Each row is a point. Each copy is the shape, with its points in the same order, stretched, turned, moved and blurred by noise. Say if it was mirrored as well.
In the rows, 128 means zero.

Shape:
[[154 150 114]
 [131 128 125]
 [144 129 164]
 [108 141 197]
 [ 64 151  93]
 [117 109 176]]
Copy 1, 6 rows:
[[153 165 133]
 [135 133 141]
 [139 132 177]
 [ 96 126 203]
 [ 74 127  99]
 [117  97 184]]
Copy 1 is: only turned
Copy 2 (6 x 3):
[[116  78 122]
 [125 109 131]
 [135  99 172]
 [103 122 203]
 [ 71 154 108]
 [131 136 181]]
Copy 2 is: mirrored
Copy 3:
[[134 156 109]
 [125 130 125]
 [147 140 155]
 [116 138 200]
 [ 46 119 127]
 [133 114 173]]
Copy 3 is: only turned

Shape (11 x 6):
[[134 107 101  93 130  77]
 [ 96 120 161 170 143 150]
 [123  71  87 155 148 178]
 [112 175 149 175 149 130]
 [143 127 137 153 162 121]
 [169 120  89 110 124 117]
 [159  92  81  93 166 122]
 [135 146 184 162 172 156]
 [166 148 133 133 140  84]
 [183  80  99 122 125 101]
 [134  78  90  84 115 168]]
Copy 1 (11 x 6):
[[ 93  89 122 112 135  87]
 [135 146 134 144 183 172]
 [127  79  94 159 122 187]
 [153 172 157 161 165 131]
 [146 115 156 150 160 129]
 [135  88 132 117 103 108]
 [103  63 140 143 103 121]
 [160 149 193 150 178 166]
 [151 117 164 123 149  86]
 [145  54 121 108 128 109]
 [ 97  78 109 101  95 172]]
Copy 1 is: mirrored
Copy 2:
[[136 125  84  79 127  91]
 [112 125 134 154  74 172]
 [135  81  77 157 130 190]
 [140 183 128 160  83 155]
 [155 145 118 115 108 163]
 [168 128  96 113 161 112]
 [154 112  75  78 169 148]
 [135 151 168 138 103 194]
 [175 168 122  95 115 111]
 [192  91  95  88 142 119]
 [111  66  96 131 182 135]]
Copy 2 is: mirrored

Shape:
[[140 160 160 177 119 130 158 101 172]
 [118 108  84 119 144 121  78 200 157]
 [ 81  99 133 165 100 208 160 155 183]
 [112 148 102 121 142  81 163 109 102]
 [155 124  98 164  99  98 142 135  81]
 [158 127 105 128 149 145 128  90 107]
 [153 160 105 135 153 118 149 148  84]
 [125 156  74  89  92 121 100 171 107]
 [135 102 153 123  96 149 148 124 153]
 [166 161  69 118 127  99 115 115 111]
 [103  78 172 140  95 182 190 133 195]
 [135 174  46 116 134 123 106 160 117]
 [114 151 144 136 126 131 109 121  98]
 [ 70  73 134 166  85 168 144 119 179]]
Copy 1, 14 rows:
[[135 117 193 160 104 147 140 106 167]
 [148 115  71 120 134 122  82 186 165]
 [ 89  70 123 196 101 186 146 183 167]
 [131 158 119 141 139 110 161 100 103]
 [170 108 126 171  97  95 129 116  82]
 [165 101 138 110 132 159 144 108  96]
 [179 136 137 133 142 112 152 151  98]
 [155 162  93 115  96 131  83 183  83]
 [ 98  81 144 130  86 131 126 152 146]
 [184 153 110 111 104 130 114 106 107]
 [ 58  54 146 163  73 151 163 161 181]
 [190 171  84 129 113 152 117 156 106]
 [135 129 164 145 141 137 108 145  94]
 [ 70  67 117 201 101 172 104 139 159]]
Copy 1 is: only turned
Copy 2, 14 rows:
[[127 151 171 131 126 116 164  70 188]
 [116 103 108 147 123 153 109 188 141]
 [ 60  98 161 139 122 195 207 110 151]
 [131 166  88 110 161  80 148 115 137]
 [149 152 105 156 102  71 161 113 108]
 [176 149  99 122 141 133 142  89 120]
 [179 162  90 117 125 100 168 141 140]
 [113 178 107 124 101 135 126 176 103]
 [118 127 176 126 138 135 164 104 116]
 [161 186  92 146 129 111 110 126 128]
 [ 75  98 202 132 162 164 207  94 136]
 [133 181  72 144 115 146 123 167 143]
 [141 144 119  84  97 109 148 106 132]
 [ 44  88 159 142 129 161 174  79 130]]
Copy 2 is: mirrored
Copy 3, 14 rows:
[[134 100 151 169  94 111 162  84 157]
 [112 128  71 118 153 110 103 182 158]
 [121 106 111 200 122 202 147 141 137]
 [ 96 156 116 101 117  88 173  96 101]
 [148 119  99 134 103  84 144 116  63]
 [141 148 121 103 133 126 119  73  97]
 [141 164 128 121 145  78 147 109  99]
 [145 182  74 107  97  98 126 176 127]
 [139  95 131 123  97 161 149 119 127]
 [148 165  86  99 112  77 132  94 128]
 [127  73 141 158 102 212 185 131 135]
 [144 197  65 122 134  84 127 136 140]
 [112 151 142 128  93 113 116 120 113]
 [ 87  86 104 168  96 194 139 126 127]]
Copy 3 is: only turned
Copy 4:
[[114 166 165 143 102 112 155  90 188]
 [114  99  60 153 139 121  81 162 161]
 [ 93  88 116 206  87 180 146 100 184]
 [146 158 187 140 138 114 118 160 129]
 [153 149 131 167  84  88 135 165 112]
 [167 127 139 131 132 115 132 107 118]
 [133 161 125 134 142 118 153 157 108]
 [131 118  85 113  87 147  91 177 117]
 [112  84 144 138  83 121 138 111 161]
 [178 153 122 113 119 105 111 160 129]
 [ 85  61 164 178  79 149 161  91 197]
 [164 158  83 129 126 149 109 176 137]
 [108 151 140 133 118 117 111 110 109]
 [114  84 140 203  74 150 113  91 182]]
Copy 4 is: mirrored

Shape (15 x 11):
[[149 155 157 121 129 171 163 172  93 197 121]
 [165  51 134  89 116  67 203 126 160 128 141]
 [128 107 123  99 155 126 104 111 126 133 196]
 [157 148 151 124 129 149 109  84  82 115  94]
 [149  92  88 104 165 110 120 141 145 112 189]
 [176 133 161  93  66 133 161 171 162 152  84]
 [107 153 129 135 139 150 135 105 134 135 115]
 [137  98 102  93  95  63 146 137 132 121 139]
 [152 131 141 162 136 131 120 114 117 112 159]
 [131 107 146 164 147 170 114 153 111 201 157]
 [166  99  97 110 149  95 120 105 152 150 149]
 [147 155 166 149 151 128 123 173 118 218 163]
 [178 146 115  85  61 118 191 127 155 148 132]
 [142 127  89 144 175 133 119 119 110 114 148]
 [161  85 101 102  81  99 156 132 141 148 147]]
Copy 1:
[[172 123 137 131 137 162 179 122  79 198 129]
 [213  76  86  66  88  69 129 136 159  95 142]
 [117 129 177  85 138 112 115 127  92  99 152]
 [145 169 150 162 151 123 178  76 103  89 135]
 [137 116 151  92 151  93  77 144 113 100 155]
 [243 120 131 132  93 170 144 122 150 153 117]
 [117 140 154 127 146 152 156 113 147 132 128]
 [162 141 125 107  81  76 107 157 149 109 117]
 [133 131 169 144 136 107 154 128 118 110 173]
 [114  89 176 132 125 125 162  97  72 183 149]
 [154 134 152  83 141  75 110  98 139 115 151]
 [157 106 202 110 136 121 181 137  85 206 141]
 [213 174 112  90  95 154 128 142 169 145 153]
 [111 142 150 134 177  94 120 119 115 114 156]
 [170 136 119  99  80  99 105 128 138 126 147]]
Copy 1 is: only turned
Copy 2 (15 x 11):
[[176  52 171 127 130 130 104  84  96 188 121]
 [207 107 102  80 115  80 134  44 137  69 122]
 [127 107  89  64 179 118 158 140 117 114 132]
 [136 149 136 161 116 130 159 125  66 123  92]
 [160 112  58  71 173 120 132 132 133 106 145]
 [189  99 163 123  59  92  58  84 127 141  78]
 [122 125 154 144 138 139 137 118 140 126 114]
 [140 135  91  86 102  94 117  67 119  94 145]
 [155 133 121 133 147  98 153 157 117 121 143]
 [138  29 140 137 175  96 121 134 115 151 140]
 [150 122  68 103 157  89 140  96 120 118  98]
 [151  60 156 109 181  73 101 100 106 190 136]
 [189 125 128  87  60 101 121  73 143 168  91]
 [148 130  86 133 168 138 152 134 118 122 144]
 [162 100  92  94  94  82 127  82 129 116 123]]
Copy 2 is: mirrored

Shape, 15 rows:
[[161  95  93 156 129 184  76 129 133 182 172 115]
 [123 128 144 106 162 102 139  71 132 103 133 121]
 [155 147 106 142  66 181 147  98 118  98  85 139]
 [119 171 129 129 133 110 143 102 140  92 152 145]
 [ 61  78 101 161 136  96 106 116 145 137 149 138]
 [129 140 108 106 109 124 104 138  92 101  83 104]
 [132 170 127 159 146 175 127 145 128 146  75 139]
 [121 135  54 110 148 106 121  66 138 164  45  74]
 [132 108 161 157 164 109 126 118  99  76 105 133]
 [151 133 172  74 103 108 138  98 158  99 135 119]
 [133 141  87 144 166 107 132 131 184 117  92  99]
 [152 115 121 156 138  91  87 130 113 150 107 138]
 [161 103 143  94 159 102 184 152 130 148 132 114]
 [131 126 159 157  75 129  98 118 131 112 145  85]
 [109  59 190 112  90  97  83 130 117  71 149 142]]
Copy 1:
[[191 122  50 186  44 162 144 137 117 171 134  93]
 [151 143 139 123 159 130  92  99 111 120 185 167]
 [195 163 133 102  87 172 129  92  95  77 105  94]
 [101 143 126 129 127 132 107  86 105  85 142 166]
 [144 136 136 138  51 115  94 142  97 164 145 177]
 [162 135 120  72 124 127  70 103 148 139  95 111]
 [155 178 138 134 105 168 139 101 175 129  83 138]
 [187 226  85  74  89 164  91  71 124 170 177 154]
 [177 134 172 144 143  95  83 112 131 132 107 124]
 [143  97 146  94 157 130 107  87 150  80 191 124]
 [144 185 115 131  79 134  73  84 172 106 154 153]
 [176 119 108 139  90  97 113  81 136 157 109 118]
 [155 158 125 118 153  76 126 137 168  95 187 134]
 [151 102 142 119  83 146 100  84 111 138 153  49]
 [169  33 183 105 108 106  64 127 119 138 135 109]]
Copy 1 is: mirrored
Copy 2 (15 x 12):
[[132 132 127 167  89 152 125 163 198 173 167 164]
 [ 89 118  93 132 136 122  85  78 108 115 112 131]
 [146 183 137 141 134 190 139  83 100 156 128  92]
 [ 90 178  66 111 143 136 118 101  91 117 124 131]
 [ 85  98 118 165  84 134 120 191  95 104  97 159]
 [129 151 156 168 191 109 124 114 111 144 120 105]
 [105 178 130 129 175 176 100 142 133 202 102 129]
 [ 93 110 125 189 135  67 119 101 118 219  75  98]
 [140 119 119 135 174 139  68  97 106  96  94 157]
 [ 94 139 128  90 138 120 128  71 135  89 131  88]
 [103 124  94 134 157 106 154 130 154 169  60 133]
 [154 135 134 134 137  82 109 141 122 141 107 168]
 [119  67 133  87 172 121 130 120 139 163 124 118]
 [133 149 127 130 119 128  94 161 131  93 124  80]
 [132 105 173 139 124 130 104 131 106  10 126 149]]
Copy 2 is: mirrored
Copy 3, 15 rows:
[[132 100  76 121 134 131 105 159  67 234 144 117]
 [135 134 150 124 123 123 143  75 125 115 165 116]
 [143 104 138  98  72 184 131 169 124 111  94 153]
 [117 182 144 122  95 136 157 120 128 123 160 152]
 [ 39 113  96 158 145 134 122 102  92 155 145 120]
 [136 129 105 123 123 128  91 128 128  84  89 116]
 [136 147 130 132 131 137 129 159 161 173  65 151]
 [136  74  63 127  80  91 127  67 174 133  96  83]
 [133 142 167 179 156 168 104 113 122 103 122 133]
 [143 131 170  77 106 107 109 112 127  89 176 129]
 [120 136 116 168  95 100 121 128 181 141 140 111]
 [128 128 108 165 130 131  69  97 113 156 117 161]
 [138 117 172 161 131  42 124 142  98 117 132 138]
 [102 144 153  82 104 161  69 129  98 141 130 100]
 [ 84 117 156 107 182 168  56 118  74  76 162 134]]
Copy 3 is: only turned
Copy 4 (15 x 12):
[[ 90 125 100 105  93 173  86 178 207 126  94 118]
 [ 96 114 146 128 130 119 124 106  86  70 121 129]
 [154 117 168 106  65 158 173 115 157 121  95 180]
 [132 161 141 138 130 129 132 126  92  76 138 157]
 [114 145  89 185 113 138  74 120 114 155 107 112]
 [168  92 125  90 104 112 140 130 117 122  78 148]
 [178 121 151 122 163 193 140 132 168 136  85 149]
 [132 103  54 109 137 111 198  47 152 130  57  98]
 [139  59 161 160 126 155 106 155  91  90 110 154]
 [127 135 190 108 100  83 125 122 114  61 134 115]
 [180 104  80 149 146 141 145 101 146  88 128 104]
 [118  94 117 155 135 115 117 174 165 123  70 140]
 [117  83 154 116 159 110 159 153 123 118 172 103]
 [132 143 169 143  65 141 124 167 113  88  71 104]
 [123 101 196 148  59  90  33 169  90 107 107 132]]
Copy 4 is: mirrored

Shape:
[[103 163  95  97 100 114 109 138 123 175 100 180]
 [ 89 122 175 113 116 112 133 132  91 160 116 150]
 [123 145 103 119 126 105  94 110 115 137 136 153]
 [146 108 121 161  98 171 132 129 195 113 106  82]
 [174 101 155 146 108 152 156 129 144 100  99 107]
 [182 140 157 152  91 164 156 126 185  99  89 123]
 [153 124 108 118 126 129 170 141 175  81  92  81]
 [137 176 103 140 126 131 133 165 111 171 138 103]
 [111 149 127 142 133  98 129 115 144 146 119 134]
 [ 74 160 120 145 133 118 102 172 122 140  90 149]
 [186 114 150 106 114 160 121 139 167 111  88  90]
 [128 109 139 125 157 109 110 160 126 171 126 177]
 [ 85 120 101 122 122 136 150 147 110 161 130 158]
 [160  95 159 125 113 175 114  99 136  99  81 112]
 [131 136 101 140 119 118 114 134  90 124 106 176]
 [ 84  91 137 114  75  73 125 192 126  79 184 129]
 [ 93 130 133  84 121 124 127 158 129  38 212 159]]
Copy 1, 17 rows:
[[142 146 164  93 112 189 130 119 112 177 166  76]
 [105 135 155 103 129 147 135 135  88 114 115  87]
 [144 129 173 120 109 167  84 139 108 152 140  96]
 [138  82  97 180  89 110 185 132 178 134 129 194]
 [120 104  78 168 114 106 142 134 115 123 138 176]
 [123 133  80 162  81 105 164 128 116 139 156 199]
 [135  78 119 158 115  90 125  81 141 135 163 183]
 [100 108 117 142  90 113 101 118 148 180 106  79]
 [118 106 165 117  78 146 116 125 118 140 148 123]
 [110 132 155  75 100 176 137 113 144 146 148  93]
 [125 112 100 192 110  78 150 148 139 122 172 136]
 [151 134 143  78 103 111 102 154 108 123 139  71]
 [149 119 137  88 144 137 119 121 128 168 110 114]
 [120 119  98 174 135 121 157 163 130 119 153 161]
 [135 138 128  94 119 185  96 147 100 157 145 107]
 [188 117 127 140 117 165 113  73 106  83  82 113]
 [178 194 149 134 128 138  50  76 113  99  73 161]]
Copy 1 is: mirrored
Copy 2:
[[ 90  66 118  95 102 211 138 106 109 160 114 108]
 [130  68 118 125 103 158 125 135 133 146 102  55]
 [124 130 121 109 122 171 116 116 103 131 106 112]
 [158 135 165 163  89 102 124 109 185 138 200 162]
 [148 148 155 146 134  69 140  82 177 143 191 122]
 [128 147 146 132 113  86 171  43 189 143 203 131]
 [140 177 115 146 124  97 121 104 173 175 211 158]
 [124 118 108 140  58 106 135 117  95 172 114 173]
 [129 117 105 133  86 154 112 117 119 140 142 106]
 [ 88 105 113 160  77 182 116 152 124 168 106  97]
 [117 163 149 104 105  89 130 100 186 174 194 122]
 [ 82  90 111 123  94 141  78 134 115 136  98  92]
 [128  60 113 154 122 166 123 145 114 126 109 135]
 [138 155 167 121 152 112 149 120 182 125 198  86]
 [110 121 137 138 154 154 134 101 108 133 119 110]
 [169  94 143 165 106 137  59  94 163 183  26 131]
 [141 153  79 135 165 150 119 105 149 118   7 147]]
Copy 2 is: only turned
